Each row is a point. Each copy is the shape, with its points in the same order, turned, moved and blurred by noise. Say if it was mirrored as well.

Shape (6 x 2):
[[ 43  59]
 [ 12 -29]
 [ 33 -19]
 [ -2 -32]
 [-80 -54]
 [-10 -37]]
Copy 1, 6 rows:
[[-65  63]
 [  3   3]
 [  2  26]
 [  1 -11]
 [  6 -86]
 [  5 -15]]
Copy 1 is: only turned
Copy 2 (6 x 2):
[[-50 -37]
 [ 44 -38]
 [ 27 -55]
 [ 51 -31]
 [ 94  39]
 [ 58 -21]]
Copy 2 is: mirrored
Copy 3:
[[-40  82]
 [-12  -7]
 [-33   1]
 [ -2 -18]
 [ 75 -46]
 [  4 -19]]
Copy 3 is: mirrored

Shape:
[[-25 -81 -39]
 [ 33 -31 -42]
 [ 25  26 -10]
 [ 40 -70 -10]
 [-65  -4  32]
 [-68  37  -6]]
Copy 1, 6 rows:
[[ 39 -72  34]
 [ 60   2  22]
 [ 18  41 -10]
 [ 81 -35 -11]
 [-50 -35 -27]
 [-67   3  10]]
Copy 1 is: mirrored
Copy 2, 6 rows:
[[ 31 -40  72]
 [ 32 -38  -7]
 [ -8   6 -37]
 [ 72 -15  21]
 [-32  49  55]
 [-74  20  31]]
Copy 2 is: only turned

Shape (9 x 3):
[[ 39  20 -61]
 [ 18 -32  93]
 [-28   3  11]
 [-41  10  70]
 [ 41  14 -54]
 [ 54  12 -50]
 [-32 -44  38]
 [ 60   0 -45]
 [ 19   9  27]]
Copy 1, 9 rows:
[[-55  70  27]
 [ 61 -15 -55]
 [  5  -7  31]
 [ 62 -27  22]
 [-50  69  17]
 [-49  76   6]
 [ 10 -43 -12]
 [-50  74  -6]
 [ 20  28  -5]]
Copy 1 is: only turned
Copy 2:
[[-25  51 -53]
 [ 71 -11  66]
 [-25  -9  26]
 [ -6 -18  82]
 [-20  53 -49]
 [ -6  59 -53]
 [ 15 -50  29]
 [  5  51 -54]
 [ 13  25  26]]
Copy 2 is: only turned

Shape, 10 rows:
[[ -10    9  -57  -17]
 [ -16   20  -19  -29]
 [  12   40  -10   20]
 [  -6 -100  -52   -5]
 [  26   20  -15   67]
 [ -16   35   -6  121]
 [  11    4    9   57]
 [   0   44  -15  -15]
 [  39   46  -20  -33]
 [   1    9   -6   14]]
Copy 1, 10 rows:
[[-43  41  22 -38]
 [-11  28   7 -51]
 [ 17  59   2 -10]
 [-96 -38   1  12]
 [  7  60   6  47]
 [ 42  59  62  77]
 [ 17  29   5  35]
 [  5  53   3 -43]
 [ -9  74 -34 -46]
 [  1  30   2  -3]]
Copy 1 is: only turned
Copy 2:
[[-39   9 -59  -2]
 [-17  29 -43 -13]
 [-32  15   9   5]
 [ 11 -84 -84 -17]
 [-49 -18  30  26]
 [-44 -23  42  97]
 [-13 -32  28  30]
 [-26  38 -17  -3]
 [-47  37 -10 -41]
 [-11  -3  -8  10]]
Copy 2 is: mirrored

Shape, 10 rows:
[[-52 -15  -4  50  28 -71]
 [-38 -69 -30 -69 -48  45]
 [-38  27 -31 -56  18  38]
 [ -2 -43 -27 -15  48 -64]
 [-28  48  64  -1 -44  35]
 [-10 -23 -21 -63   3 -24]
 [ 32   9 -15  20  28 -11]
 [ 35 -44  10 -22  41  30]
 [ 51   1  61  -7  44 -64]
 [ 18  29  66  40 -52 -59]]
Copy 1:
[[  18   -2   89   31   -5  -34]
 [   4    5  -82  -10   12 -103]
 [ -35   11  -49    7  -50  -26]
 [  55  -53   25    8  -37  -29]
 [ -73   53    4  -47   33   -8]
 [  31   -8  -26  -29  -40  -46]
 [  19  -23   10    8    9   28]
 [  -1  -72  -36  -14   22   -8]
 [  22  -53   55  -66    5   33]
 [  18   44   73  -63   54   19]]
Copy 1 is: mirrored
Copy 2:
[[-26 -76 -15  10  35  74]
 [-79  95  38  55  22  68]
 [-25  40 -27  65 -35  25]
 [ 38 -15   2  36  53  76]
 [-79   5  10 -14  -2 -60]
 [  2  25  29  47  36  36]
 [ 25 -11  16 -20  -1  22]
 [ 20  62 -11 -25  37  31]
 [ 44 -23   1 -14  82 -24]
 [-40 -61  56 -30  47 -40]]
Copy 2 is: mirrored
Copy 3, 10 rows:
[[ -64   69   34    8   31  -11]
 [  38  -59  -26   27   62  -77]
 [ -22  -37  -44   33   84   21]
 [ -40   -7   74  -10   55   -7]
 [ -66  -20  -89   51  -13  -10]
 [ -29  -47   10  -10   62  -25]
 [ -26   -7   24   24    4   43]
 [ -25  -65   38   62   23    0]
 [-110  -45   53    5  -19   17]
 [ -86    8  -23  -14  -71   -8]]
Copy 3 is: only turned
Copy 4, 10 rows:
[[  -2  -37   56   70    4   19]
 [  29  -48   27 -113    0  -32]
 [ -26   42   16  -59   41  -20]
 [ -43  -46   39   -5  -14   57]
 [  86   52    3  -13   17   -5]
 [  -9  -11   38  -57  -16   36]
 [ -20    8  -19   19  -22   18]
 [ -14  -19  -48  -40    5   44]
 [   9   14   -7   31  -25  107]
 [  81   31   20   64  -52   41]]
Copy 4 is: mirrored

Shape, 9 rows:
[[ 35  -8  35 -94  -9  -6]
 [ -6  53  -4  50  56   4]
 [-93  -5 -37 -81   6  19]
 [-65 -42 -20 -24  69   3]
 [ 15  23  35 -53  -3 -30]
 [ -1  50 -75  -1 -21  -9]
 [-68   4  -1  26 -16   4]
 [105  40  35  24 -30  36]
 [ -4 -69  19  17  10  -4]]
Copy 1 (9 x 6):
[[  8 -24  17 -74 -18 -88]
 [-39   0 -56  18 -41  37]
 [-71  13  46 -13  71 -48]
 [-56  85   8 -16  14 -20]
 [ -6 -36  -2 -75 -21 -34]
 [ -6 -37 -58   9  55  -1]
 [-17   6  28   3  23  43]
 [ 74 -72 -40  11 -75 -27]
 [ 40  58  16 -28 -13  -2]]
Copy 1 is: mirrored
Copy 2, 9 rows:
[[-31  42  -5 -43 -37  47]
 [ 10  -2  39  19  23 -94]
 [ 55  67 -18 -73  76  19]
 [-13  56  -1 -10 101 -11]
 [-21  34 -21 -41 -33 -14]
 [ 87  16 -19  11  -5 -39]
 [ 21 -29 -26 -35  63 -44]
 [ -5 -61  46  28 -81  -7]
 [-48 -18 -23  22  53   9]]
Copy 2 is: mirrored

Shape, 11 rows:
[[ -57   -4   59  -29   30   -7  -38  -12]
 [  26  -39  -56   20   22   -1  -63  -62]
 [  19   30  -49    1   21    6   -9   16]
 [   4 -121  -45   -3   34    3    2    2]
 [  20    8  -15   24   -5   -6   34   20]
 [ -31   14   84   22  -17   26   30   21]
 [  20  -15  -28   -8   21   -4   41  -33]
 [   5    5  -45    2  -75   25   25   18]
 [   6  -29   13  -30    3  -11  -14   18]
 [  31    6  -56  -22   33   46   27  -10]
 [ -16   35  -48   25  -22    2   17    8]]
Copy 1:
[[ 65 -50  35 -26 -36 -34 -21   6]
 [ 50  33   9  12  24  71  32  -9]
 [-17   9 -41  37 -26  22  17   8]
 [ 34  24  20 -22  75  -7  82  32]
 [-43 -30 -44   8  18   4  -6  25]
 [-29 -65  13 -15  -3 -40 -78  32]
 [ 13  16 -50 -25  20   4  18  21]
 [-85 -10   0 -29  -3  42  18  13]
 [  1 -44 -11 -10   8 -16  32  -7]
 [-12  62 -41   3  -6 -11   6   6]
 [-40  -9 -14   9 -37  40  -3  37]]
Copy 1 is: only turned
Copy 2 (11 x 8):
[[ 11  49 -32  62   5 -41 -42 -35]
 [ 55 -31  18  16  -8  21  14 -86]
 [-29 -15   6  -1 -28  27  17 -24]
 [ 90  15 -51  38 -55  83   0 -44]
 [-10   6   1 -21  -3  42  -2  24]
 [  5  71   6  21  30  -3 -73  50]
 [ 42 -12  -7 -26 -38  12  -7  -7]
 [ 13 -44 -17   7  19  38  19  68]
 [ 18  47 -28  27  -9   0  14  -4]
 [ 13 -37  20   7 -71  22  -9  11]
 [-30 -36 -14  -9  20  22 -14  10]]
Copy 2 is: only turned
Copy 3, 11 rows:
[[ 32  21   4 -24  17 -90  12  69]
 [ -9  -3  -1 -73  63 -53 -53 -49]
 [-17  16  -5 -55  24  24   9  -6]
 [-29 -85  37  -5  68 -37 -54  -1]
 [-30  -4 -15 -17 -23  10 -29   5]
 [-12  47  -5  37 -46 -39 -14  68]
 [-32 -19  32 -43 -18 -24 -24 -12]
 [ 19  19  21  16 -15  41 -33 -28]
 [  5 -26  -1   4  29 -38  13  16]
 [-51   8  47 -42  11   0   9 -26]
 [  8  25   4 -41 -14  37 -33   9]]
Copy 3 is: only turned
Copy 4:
[[-25 -53  22  26 -39   5  73 -14]
 [-27 -28  -3 -74  27 -40  -5 -76]
 [-32 -37  -7  -4  29  11 -46   4]
 [-52  15 -84 -81 -18 -29  20 -18]
 [ -3  22  -6  -4   1   9 -38  15]
 [ 30  -2  24  38 -76  13  15  34]
 [-42  37 -12   5   5 -20 -19 -24]
 [ 36   4 -65  28  14  11 -55  -9]
 [-13 -16 -26  -3   5 -12  32  20]
 [-64  -9 -31   4   4 -36 -63  -9]
 [  6  -8  -9   8   9  47 -58 -24]]
Copy 4 is: only turned

Shape:
[[  -8  -60   16   -6   -6   16   31    2]
 [  36  -35    6  -10  -49    2   -9    8]
 [  26    7   25   29  -13  -90   12   -8]
 [ -32   -1   23   26  -36  -18  -27    1]
 [ -17  -33    2   17   84   54  -46   23]
 [  62   29  -35   47   94   26  -25  -14]
 [  55   12  -82 -120  -41  -45   29  -41]
 [  39   -6   67   10  -11  -45    9  -36]
 [  14   -5  -29  -28  -15    5   29   62]
 [   3  -53  -24   22  -37   24   56    3]
 [ -20   60   -7  -84  -21  -46   33  -65]
 [  18   34  -18  -70  -80   29   44  -69]
 [  10  -35  -45   64   88    5  -57   -2]]
Copy 1, 13 rows:
[[  -3   45    7   -3   20  -35   31   54]
 [   9   44   23   45  -17    2   25   39]
 [ -14   19   67   31   27   -4   33  -60]
 [   1   29   13    9   25   26  -23   -1]
 [ -14  -55  -30   11   76    1   32   87]
 [  24 -117   33   21   29   -9   60   40]
 [  17    7  -34   93 -108  -85   47  -43]
 [ -15   22   84   51   27  -38   -2   -9]
 [ -36   18  -15    6  -45    3   64   27]
 [  31   50   12  -33  -18  -24   53   43]
 [ -20   -6  -14   37  -53  -86  -41  -63]
 [  26   23   10   27 -102  -78  -43   13]
 [  44  -73   -9   17   86   18   71   37]]
Copy 1 is: mirrored
Copy 2:
[[ -12   41  -37    8    6   40   10    9]
 [  20   58  -16  -33   13  -16    4   11]
 [   5  -40  -29  -51   10  -33   22  -45]
 [  13   23   11   10   -4  -12   27  -51]
 [ -31   11   59   44   69   67   -5   21]
 [ -15  -62   59   14   72   -6    0   76]
 [  56   -2  -39  -63  -60  -32 -110   59]
 [  16  -11  -65  -11   53  -29   10  -33]
 [ -50   38    8  -40  -26    0  -26   25]
 [ -12   43  -36   -1  -30   22   42   46]
 [  32  -37  -50   21  -49  -43  -92  -21]
 [  47   43  -61   35  -51  -71  -54   44]
 [   9  -45   80    1   57   61   34   35]]
Copy 2 is: only turned
Copy 3 (13 x 8):
[[ 12 -28  17 -46 -37  -9 -16 -17]
 [ -3 -20 -37 -14 -13 -19  17  -1]
 [ -2  20  16 -17  39 -39 -19  69]
 [ 23   8 -40  -3 -12   3 -59  24]
 [ 59 -34  48  54 -25  42 -34 -57]
 [-18 -22  63  86  51  28 -13 -39]
 [-27 -68 -35 -82  71  56  97  41]
 [-29   6  23   1 -22 -29  -6  72]
 [ 23  16  -8 -52  27  19  25 -48]
 [-16 -46  -6 -65 -10 -29 -25 -50]
 [-29 -22 -15 -68  38  91   0  88]
 [-86 -44 -52 -74   0  64  14  22]
 [ 52 -62  47  80  36   0 -42 -41]]
Copy 3 is: mirrored

Shape, 12 rows:
[[ -5  18  18  28  45  47 -16 -39 -17]
 [-17  44 -54  68 -53 -22 -25  19   5]
 [-35 -34  36  -9   6 -45  18 -34 -52]
 [  0 -65  37 -14 -35 -30  10 -19 -36]
 [ -9  37 -23 -15  33   7  -5 -51  51]
 [-11  19 -34  23  40  15  39  18  23]
 [ 18  42 -13  28   7  35  52 -52   9]
 [ 54  65 -51  30 -35 -33 -20  72  22]
 [-47  -6 100 -21 -16 -42   5 -37 -33]
 [ 10  18 -27  55 -40  -4  26  69  39]
 [-43  16  33 -36  16  -4  22 -55 -66]
 [ 17  18  -1  47  36 -32  29 -24   8]]
Copy 1:
[[  20   34   -1   66   32   27  -12   21   -1]
 [ -29  -53  -22   49    8  -55   43   33   63]
 [ -15   25   -8   26  -61  -25  -22   24  -58]
 [ -31  -16   19    8  -73    0  -42   32  -37]
 [  23    6   29   48   29   -8   34  -51   -4]
 [  20   29   19   50   11  -52  -17  -17   51]
 [   6   44   59   65    8   -7   35   16   31]
 [  39  -63   -5  -15    1  -51   37   28  104]
 [ -22   17    6   -9  -15  -24  -15   51 -102]
 [  -6  -41   33   19    9  -77  -15   34   87]
 [ -22   72  -14   14  -24    5   11   16  -51]
 [  50    7   26   66  -17  -45    8   23    7]]
Copy 1 is: mirrored
Copy 2 (12 x 9):
[[ -6  -4  46  25 -27  23 -33  33  23]
 [-42 -26  -5 -24 -11  -3  40  47 -81]
 [-49  71  11 -44   5  62 -34 -16  11]
 [-53  37  37 -73  34  15 -44 -41  -2]
 [ 42  16   7 -24 -48 -16  26  16  29]
 [ -9 -35 -33  14 -15  15   6  -7   9]
 [ 25 -26  20   9 -66  31 -17 -19 -23]
 [ 14 -42 -27  -4  54 -32  29  25 -99]
 [-45 121  32 -28 -11  24 -53 -27  -9]
 [-42 -45 -48   0   5 -45   3 -12 -62]
 [-19  80  44   1 -18  75   1 -33  10]
 [ 16   2 -34 -24 -18  39 -42  25 -10]]
Copy 2 is: only turned
